Rows are points. Each copy is the shape, with its points in the same order, stretched, turned, moved and blurred by noise. Some copies are also mirrored. Which?

Shape, 8 rows:
[[-23 -53]
 [  5 -51]
 [-16  92]
 [ -9   1]
 [  4 -53]
 [-60 -52]
 [-59 -53]
 [  2 -24]]
Copy 1, 8 rows:
[[ 20  51]
 [ 30  31]
 [-48 -94]
 [  9  -9]
 [ 38  23]
 [ -1  83]
 [-11  87]
 [  8   3]]
Copy 1 is: mirrored
Copy 2:
[[ 10 -53]
 [ 34 -39]
 [-44  81]
 [ -1   1]
 [ 31 -37]
 [-15 -72]
 [-14 -65]
 [ 18 -14]]
Copy 2 is: only turned

Shape, 6 rows:
[[ -9 -51  16]
 [ 29  85  -2]
 [ 14  42  -6]
 [-79 -38 -19]
 [ -7  24  15]
 [ 36  23 -21]]
Copy 1, 6 rows:
[[  5 -27  65]
 [-30  52 -84]
 [-11  26 -43]
 [ 77  18  75]
 [-11  27  -6]
 [  3   7 -42]]
Copy 1 is: mirrored
Copy 2 (6 x 3):
[[-15  15  22]
 [ 44 -95 -35]
 [ 31 -48  -8]
 [ 12  66 -49]
 [  8 -37 -32]
 [ 37 -51  16]]
Copy 2 is: mirrored
Copy 3, 6 rows:
[[ 17 -42 -29]
 [-27  33  51]
 [-15  14  21]
 [-50 -54 -59]
 [-17 -16  12]
 [  1  32   7]]
Copy 3 is: only turned
Copy 4 (6 x 3):
[[-58 -53  23]
 [ 43  40 -17]
 [ 17  14 -14]
 [-88 -35 -31]
 [-14  13  -6]
 [ 30 -30 -12]]
Copy 4 is: only turned

Shape, 12 rows:
[[-36   5  21   4 -19 -24]
 [ -5   3   3  30  28 -18]
 [  6 -20  -3  65  49 -33]
 [ 28  26 -31   5 -55 -26]
 [ 25 -40  39  57 -29  63]
 [ 38 -19 -36 -10   5 -20]
 [ 37  23  10 -30  -2  24]
 [-10  23 -39 -35 -53 -25]
 [-42   6  -6   4   3  11]
 [ 45 -29  38  -9 -29  -9]
 [ 12 -10 -40   1   2   2]
 [-20 -17  21  58   9  10]]
Copy 1, 12 rows:
[[ -6  -7 -47  42 -17   5]
 [-13   6 -10  14  42   0]
 [ 10  -2 -15   8  95 -17]
 [ 18  74   8  39 -36  -2]
 [ 81 -10 -37 -56   3  89]
 [  8  50  14 -21  -1 -46]
 [-20  22  33 -28 -44  15]
 [-11  70 -28  37 -67 -23]
 [-30  21 -56   6  -1  13]
 [ 53 -22  19 -14 -43   1]
 [ -1  56 -21 -21   4 -20]
 [ 23 -12 -49  -1  47  44]]
Copy 1 is: only turned
Copy 2:
[[-28 -16   2  24  -3 -26]
 [ 14 -14 -12  37  22  -4]
 [ 22 -30 -32  63  29  21]
 [  7  35 -23   0 -39 -13]
 [ 18 -73   0  -5 -42  41]
 [ 11  32 -14   6   7  27]
 [ 26  27  34 -12  -9  -3]
 [-22  48 -12 -22 -13 -33]
 [ -5 -13  -3  -6  24 -27]
 [-13  -4  22  22 -43  38]
 [ 13  17 -19  -7  14   7]
 [  5 -57 -18  27   4   4]]
Copy 2 is: mirrored

Shape (14 x 8):
[[ 38  47 -53  14  21 -22  -1   4]
 [  9  23 -55   1 -26   1 -15 -31]
 [  6 -74  48 -26 -15 -24 -13   7]
 [-16  22  28   3  -1  29 -30 -11]
 [-12 -17  31 -10  14 -15  -1 -22]
 [-19  38  46  43 -22  -2  42  73]
 [-13  41 -10 -21  -7 -40  19 -23]
 [  3  26  38  37  27 -32  46 -17]
 [-23 -41  29 -33  19  -8 -23 -15]
 [ 12 -13  39 -19  19  73 -32  -6]
 [-15 -13  13 -17  25  44  14  -9]
 [ 35  27  34  -7 -16  56  10  35]
 [ 22  32  52   3  52 -14  28  23]
 [ -3  31 -65   3 -22 -35  -9   2]]
Copy 1:
[[ 78   0 -16  31  31  32   0  37]
 [ 34  18  38  -7  47  64  11  21]
 [-45 -32 -23 -58  -9 -14  46  10]
 [  9 -12  19  27   4 -11 -20  -4]
 [  7 -15  -6  12  19 -33  36  -2]
 [ 66 -78   3  13 -59  -9  -2 -66]
 [ 68   9  10  10  35 -10  10   2]
 [ 69 -51 -16  62  38 -42  37 -34]
 [-26  11 -10  -1  -4 -36  27  26]
 [-56   4 -17  18  -5  -9 -47  -5]
 [-28  31 -20  26  -9 -14 -10 -26]
 [ -8 -23 -20  -6 -10  10 -75 -41]
 [ 50 -44 -59  51   0 -66 -19 -12]
 [ 72  11  28  -8  11  49  30  35]]
Copy 1 is: mirrored
Copy 2:
[[-15  21  10   0 -11 -17 -79  23]
 [  2 -16   2  12 -41  13 -65 -21]
 [ 76 -44  50 -12  66   8  29 -14]
 [-23 -62 -14  -9   8   8 -28 -16]
 [ 35 -27 -16   7  50   1  -3   8]
 [-39 -59  48  10   0  19  -9  95]
 [ 36 -32 -25  25  -7 -17 -39  31]
 [ -1  -6 -36  23  61  10 -44  78]
 [ 52 -26  -4  -4  53  -5  27 -22]
 [ -7 -41  14 -60  20  20   6 -35]
 [  6  -3  -8 -27  14  26  21  11]
 [-16 -59  50 -61 -14  26 -19  22]
 [  2 -11 -10 -25  68 -18 -21  69]
 [  3  -9  22  31 -41  -8 -53   5]]
Copy 2 is: mirrored
Copy 3, 14 rows:
[[ 16 -33  32  16  -1 -41 -80  20]
 [-14 -62   2 -16 -32 -39 -24  16]
 [ 26  31  -4 -58  13  -2  45 -66]
 [ 14   4 -38   6 -53  20   8  -5]
 [ 16  -1 -16   7  -3  11  21 -47]
 [-24  94  12  28  27   3 -13  34]
 [-25 -12  32  33 -22 -27  -3 -28]
 [ -2  20 -13  70  37 -15 -11 -30]
 [ 31  -7  -5 -26 -16  33  21 -61]
 [ 76  -4 -44 -13 -44  42  28  10]
 [ 45 -20   0   7  -1  49  16   8]
 [ 47  36  -4   4 -27  -3  15  46]
 [ 49  44  11  58  12  11 -23 -21]
 [-35 -35  40 -16 -12 -37 -61  12]]
Copy 3 is: mirrored

Shape (14 x 11):
[[-36  44   5  22  13 -17  -1  14 -27   6 -22]
 [ 64 -16  -8   9  10  -9   3  20  -9  42 -23]
 [-26 -16  -8 -26 -27 -11   9 -67 -30  -4  -5]
 [-21  -6 -14  24  -9  24   5 -14  -9  21   2]
 [ 33  44  45  16   7   3 -20  11   6  20  17]
 [ 51 -11  24  13  26  -3  35  25   4  -7   9]
 [-41 -18   9   5   6 -18 -30  11 -19   9 -24]
 [-27 -17  14   9   4  37 -35 -15 -37  39 -28]
 [  7  20  -8 -38   9  12   0 -24  -9  -8 -20]
 [  2   0   7  23  21 -12 -40 -37 -13 -10 -18]
 [-30  -8  13  -1 -67 -10 -38   6  12  -9 -21]
 [-40  46 -12 -33   5 -16  16   4  -7   2  95]
 [-32   1 -15  14 -26   1 -43   6 -60  -1 -10]
 [ -8 -12 -13 -32  26  13 -36 -13   7  10 -19]]
Copy 1, 14 rows:
[[ -9  37   7  33  -3   6  15   7 -19  16   3]
 [ -4 -32   9  -9 -50  35 -20 -25 -53  12 -22]
 [-25 -39 -27 -10  20 -26 -33  -9  36 -52  -7]
 [ -9 -24   0  15 -34   8  -8  -2  35   3   6]
 [-33   7  50 -26 -41   1  22 -17 -41   0  43]
 [-12 -13  11 -39 -29  60  41 -30 -14  -5 -25]
 [-14 -11  25  35  17  22 -14  26   0   8  -2]
 [-17 -32  42  31 -27  16 -57 -24  25   9  16]
 [ 19 -14  -1 -17  -3 -27 -25 -28   6  -2 -14]
 [-32 -38  51  30   1  -7  15 -15  -1   7   3]
 [-18 -10  30  -1 -12 -25 -17  69   8 -47   4]
 [ 21  17 -47 -22  50 -14  33  18   0 -15  78]
 [ 13  -7  19  56   7  17 -14  17  -8 -36  16]
 [ 21 -42  26   8   7 -17 -39  -9  19  33  -2]]
Copy 1 is: only turned
Copy 2:
[[ 13  31   1  65  34 -27 -15  41  17 -13  -2]
 [  5 -22 -23   4  60  55   9  35  24  27  -4]
 [ 30   9 -45  -6   4 -31  -4 -30 -64  27  -9]
 [ 33 -13 -29   2   0 -13  -6  15   5 -12  -4]
 [ -6   6  29  39  -3  36 -15   3  35 -11  27]
 [  5 -19  18 -10  26  28   7  34  20  20  47]
 [  2  29 -13  44  -7  -9 -14  50  -9  18 -10]
 [ 55  31 -12  17  -7  21 -22  29 -11  26 -43]
 [  9  13   9 -10  33 -12 -15  -6 -37   8 -18]
 [ 25 -10 -10  33   9  16 -11  29 -41  -4  -1]
 [-21   8  16  37 -39 -29  19   0   2  -3 -37]
 [-41  35 -35  -3 -32 -38 -47 -20   6 -48  87]
 [ 15  53 -24  26  -8 -15  17  45 -15 -21 -36]
 [  8   4  -8 -13   6  18 -46  25 -30  19 -21]]
Copy 2 is: mirrored
Copy 3 (14 x 11):
[[  4  45 -15  47  -9 -29 -16  -6  49  11  18]
 [  1 -60 -58  46  20  -7  21  24  -7   3  -2]
 [ 53  33   5 -29  20  19  -4 -43  18   5  40]
 [-13   1  -3  -5  -3   2   9 -14  45  10  34]
 [-39 -10   1  57  -2   6 -35  18 -35  12  21]
 [-51 -27 -23  38  43   1  -1  -7   6  -5 -31]
 [ 35  13  -4  16 -11  -9 -26  -7  59  -7   8]
 [ 18   7 -10  16 -31  33 -17   5  53   2  40]
 [ 20  20  -2  11  -4  20  19 -11 -24   4  -3]
 [ 17 -13  -8   1 -32   9 -41 -31  12  19   4]
 [ 32 -10  20   9 -15 -23   4 -15  16 -65  50]
 [-25  74  33 -52  43 -17 -24  31 -15  25   7]
 [ 19  33 -42   1 -20 -17  -9   2  44 -35  48]
 [ 25  -4   6  -5 -27  25   1   5 -14   5 -18]]
Copy 3 is: mirrored

Shape (15 x 12):
[[-12  -1  11  33 -12  20  -9   0 -41 -40  18   6]
 [-17 -38   9   3  16  -3  34   9 -18   8   7 -32]
 [ -2 -47 -26  20  -2 -17 -15 -15  18 -18 -21 -60]
 [ -3  13 -15 -19  17 -18 -24 -10  25   1  14  -2]
 [  8 -47 -20  23 -53  11  28 -18 -43   4  32  30]
 [ 12  39  15 -49  37 -29  -3  26 -35  20 -16  20]
 [-31  40  38 -50 -33  16  -9 -15  28 -95 -18  27]
 [-19 -17 -32  31  54 -22  38  14 -36  13 -24  27]
 [  9 -45  -7  24  33 -16 -24 -10   7 -17 -26  -8]
 [ 18  31   9   2 -30  29  22  -2  28  17  11 -10]
 [ 14  26  10  20  59 -69  24  -1  -5  17  -1  22]
 [-37 -44   6  21  40   6  29 -33 -33   8 -11  22]
 [-25 -11  31  23 -41  11   9   4  20   6  -9   2]
 [-28 -47 -25  21 -51  17   0   2 -24 -14  48  29]
 [-25 -17 -22  14 -26  -8  -1 -25 -29  12  -1 -10]]
Copy 1 (15 x 12):
[[ 37 -25  28 -25 -25  35  36 -11 -28  15  48   8]
 [-34 -29  -3 -13 -22   1 -28 -14 -42  15   9 -12]
 [  8 -39   7  32  -9 -40 -34 -11 -48  -5  13 -21]
 [  3  10 -25  31   1  -6 -20   4  11   9  32   5]
 [-30 -36  31 -49  30  23  48   8 -60  35  26  24]
 [-11  30 -55  -4 -37   4  11   8  15 -26  -7  36]
 [ 25  12  36  66 -19  77   6  65  76 -46  66 -19]
 [ 31  -6 -29 -57 -16  -4 -15  13 -38  31 -43   8]
 [ 32 -17  17 -15 -21 -49 -21   3 -17  11   1  -2]
 [-46   0 -13   7   4  22  37 -13   2  -3  25 -50]
 [ 30  63 -35 -39   8   3 -37 -34   4   2 -41  20]
 [-16  10  28 -57 -47  -4 -21  42 -35  44   1   6]
 [-25 -10  40  14 -31  33  27  -3  -8  17   1 -19]
 [ -5 -66  38  -8  21  49  31  15 -33  52  46  30]
 [ -8 -15  13   4 -19   4  20   9 -62  15  14  21]]
Copy 1 is: mirrored
Copy 2 (15 x 12):
[[  7  -7  14   1   9  -2 -13 -12   4  57  13 -35]
 [-11 -20  15   8  14  -1 -14  34  -8 -27  18 -23]
 [-34 -42 -37  22  25 -33   0  -1  44 -46   3 -18]
 [ 27  -8 -11  -1  -1  -4  45  26   8  -7 -23 -15]
 [-25 -20  54  33  37 -32  13 -51 -38  16 -17  24]
 [ 41  27  11  47 -55  16   4  50 -23  15 -47 -31]
 [ 80  32 -43  -3 -33  30  15 -57  32  20  45 -42]
 [ 53 -18  40  41  34 -21 -27  14  15 -32 -18 -22]
 [  5 -25  -3  19  18  -6   6  -7  45 -23 -38 -43]
 [ -7  -7 -25 -29  -4  20 -11   5 -15  26  -7  42]
 [ 65 -28  22  53  13  42  24  68  43  15 -25 -16]
 [ 26  11  71  -1  46   0  -9  -2  15 -18  -2 -20]
 [ -3 -35  -1 -16 -23   4 -16 -26  39  15  15  33]
 [ -4 -39  32   9  26 -47  19 -41 -29  21  12   8]
 [-13  -6  15  21  23 -43  13  -6  19   0   7  13]]
Copy 2 is: only turned
Copy 3 (15 x 12):
[[-20 -18  13 -45 -33   2 -32 -31  15 -41  26   2]
 [ -1  36  27 -56  -6  27  30  -8  27 -42   8  18]
 [-22  35 -30 -33 -37  28  64 -26  45 -26  21  30]
 [ -2  -3 -44   0  19  11  16  15  22   0 -12  -8]
 [ 33  -2  19 -44 -31  42 -16 -68  49  -5   7 -29]
 [-26  22  20   6  -6 -26  -8  47  14   5 -37 -49]
 [ 67 -41 -17 -23 -14 -54 -65  19   7  16  21  55]
 [-23  66   8 -41  11 -16 -16 -17  -5 -10  44 -60]
 [-40  33 -13   9 -14  18  13 -28  36 -17  33  -1]
 [ 45 -23  -1  11   5  17  42  -4   6  -5  -1   5]
 [-24  36  -5  18  34 -23  -8  13  34 -55  24 -62]
 [ -9  39  18 -45  -6  47 -45 -14  21 -28  53 -21]
 [ 30 -22  28 -13   0   4  22 -12  36  -6  55  20]
 [ 19 -29   6 -77 -11  28 -28 -59  38  16  24  -1]
 [  8  15  -6 -51 -40  26   4  -5  37 -17  30 -30]]
Copy 3 is: only turned

Shape, 16 rows:
[[ 24   9 -38   5 -19   9  29  22  -1  -8 -39 -16]
 [-13 -26  33 -27 -13  12  -6  24  -7  18  51  24]
 [ -5 -15   4  15 -38  21   9  12 -20  -8 -12 -19]
 [  2  22  12 -12 -43   5 -11  31 -13 -21 -20  -1]
 [ 20   7 -35   9   6   3   6  -3  29 -10 -23   2]
 [ 18 -24   4  10  16  10 -48  -6   1  29 -16  42]
 [ 52  -1 -13  15   2 -21  36   6   9 -32 -42 -34]
 [-26 -22  39 -32 -10  -3 -31 -26   3  23  18  15]
 [-15  14 -42  10  13 -36   0 -22  30 -13 -13  -8]
 [-17 -15  31  -4  -5  39  -3   8   1 -23   6   5]
 [  0   1   6  -9   3   4  15  15 -24 -22 -28  23]
 [ -4  28 -31  19  35 -30  -9   1   1 -16  -5 -44]
 [ 10   1  -5 -26  -7  21 -36 -37 -16   4  28  27]
 [-24  45  24   1  33 -11  -8 -26  28  29  22 -15]
 [ 24  24 -32  53   3 -33  26 -14   8 -19 -19  -2]
 [-23  20 -12  -1  28 -17  11 -31  -3  24   3 -17]]
Copy 1, 16 rows:
[[ 28  -4  36  31   5 -29   7  20  12 -26 -18 -46]
 [ 57  27 -27  28 -33   7   1  21 -36  19  37  43]
 [ 40 -13   2  14 -19  -3  45  33 -10   7   5 -41]
 [ 41  -8 -13  20  -7 -36  28  -4  10 -45  18 -27]
 [  5 -16  29   1  -5 -12 -38   2   9 -11 -26 -23]
 [ 27  38 -15 -25 -23  38 -21  16  24   3  -4  30]
 [  3 -37  24  18  21  -2 -15  37 -11 -50 -35 -64]
 [ 18  43 -37 -29 -17  19 -22  14 -18  34  46   7]
 [-25 -22  35 -13  35  -4 -36 -29  -6  34 -14 -26]
 [ 24   2  -7  -5 -51   4  17  23 -31 -24  23 -12]
 [ 27  21  12 -10 -10 -10  15   7 -14 -54  -5  -7]
 [-56 -32  27  18  32  -3  21 -16  -5  11  -4  -8]
 [ 25  13 -43 -40 -35 -18 -13  12 -12  30  24  29]
 [-68  28  -9  15 -11  13 -24 -26 -10  22   2   1]
 [-11 -45  31  -2  17   1 -12 -13 -18  14 -65 -51]
 [-48  25  13  -5  14  11  -2  -5 -14  39  -2 -17]]
Copy 1 is: mirrored
Copy 2 (16 x 12):
[[ 17   4 -30 -19 -12  24 -14  -7 -10  26  19 -20]
 [-50   4  17  33  28 -44   6  23   5 -38 -27 -31]
 [  0  19 -25  17 -11  11  12  -2  17  -6  28 -31]
 [-18  -5 -24 -14  -8  16  18  22  10 -15  31  -2]
 [ 27 -20   4  -3   3  16 -19 -24 -19  18  23   2]
 [ -5  -6  25  47 -13  -2   3 -10  30  20 -24  40]
 [ 37   4 -51 -33  -3  49 -13 -50 -21  12  10   2]
 [-38 -10  39  35  -5 -19  21 -13  37 -40  -7  -8]
 [ 45 -49  30  -5   4  19   7 -16 -23  -7  18 -10]
 [-20  34  11  10  16 -15   6  -4   9  -8  25   0]
 [  0   8 -26 -19   9  -8   3  -1  24  -3 -11  14]
 [ 48 -12  28 -20 -12  49  29   0 -38   1  -6 -18]
 [-39 -20  49  37   2  15 -17   7  46 -25 -10  -8]
 [ 27 -15  61   6 -37  -3  -1   8 -11 -46   5 -22]
 [ 74 -38 -30  -2  18  34 -16  -9 -12   2  17  -4]
 [ 39 -16  42   5 -34  -2   3  -8   9 -32 -13 -37]]
Copy 2 is: only turned
Copy 3, 16 rows:
[[ 49 -29  24  15 -12   8 -21  51  25  23  15 -46]
 [-95   9 -17 -19 -18   5  12 -51 -33  12 -14  -4]
 [  3 -17   3   6   8  17  -9  47 -19  17 -45 -35]
 [  2 -16  16 -30  -1 -30  11  20  15  37 -41 -44]
 [ 39  -4   7  24   5 -20 -31  13  34   6  25  -7]
 [-49 -13 -10 -33   7 -31 -26   6  21 -38  -1  48]
 [ 70  26  27 -10  10  -6 -36  57  33  -7  11 -76]
 [-48  21 -21 -14 -22 -13  31 -40  -9 -20 -28  38]
 [ 53  28  10  47  30 -11   8   9  43   9  36  10]
 [ -9  -4  -8  -7  -1 -11 -13 -30 -17  21 -55 -13]
 [ 10  -9 -13 -41 -15  16 -23  16  33  39 -27 -23]
 [ 65 -10  25  19  65   2  20  10  47 -10  33 -13]
 [-31 -29 -65   2 -28 -20 -16 -36  13 -28   8  29]
 [ 28  22   5  -4  29 -33  56 -62 -27  -9  10  24]
 [ 60  36 -15   8  42  -4 -24  67  25   7  31 -40]
 [ 50   4 -15  17  12  22  32 -16   4 -12  24  18]]
Copy 3 is: only turned
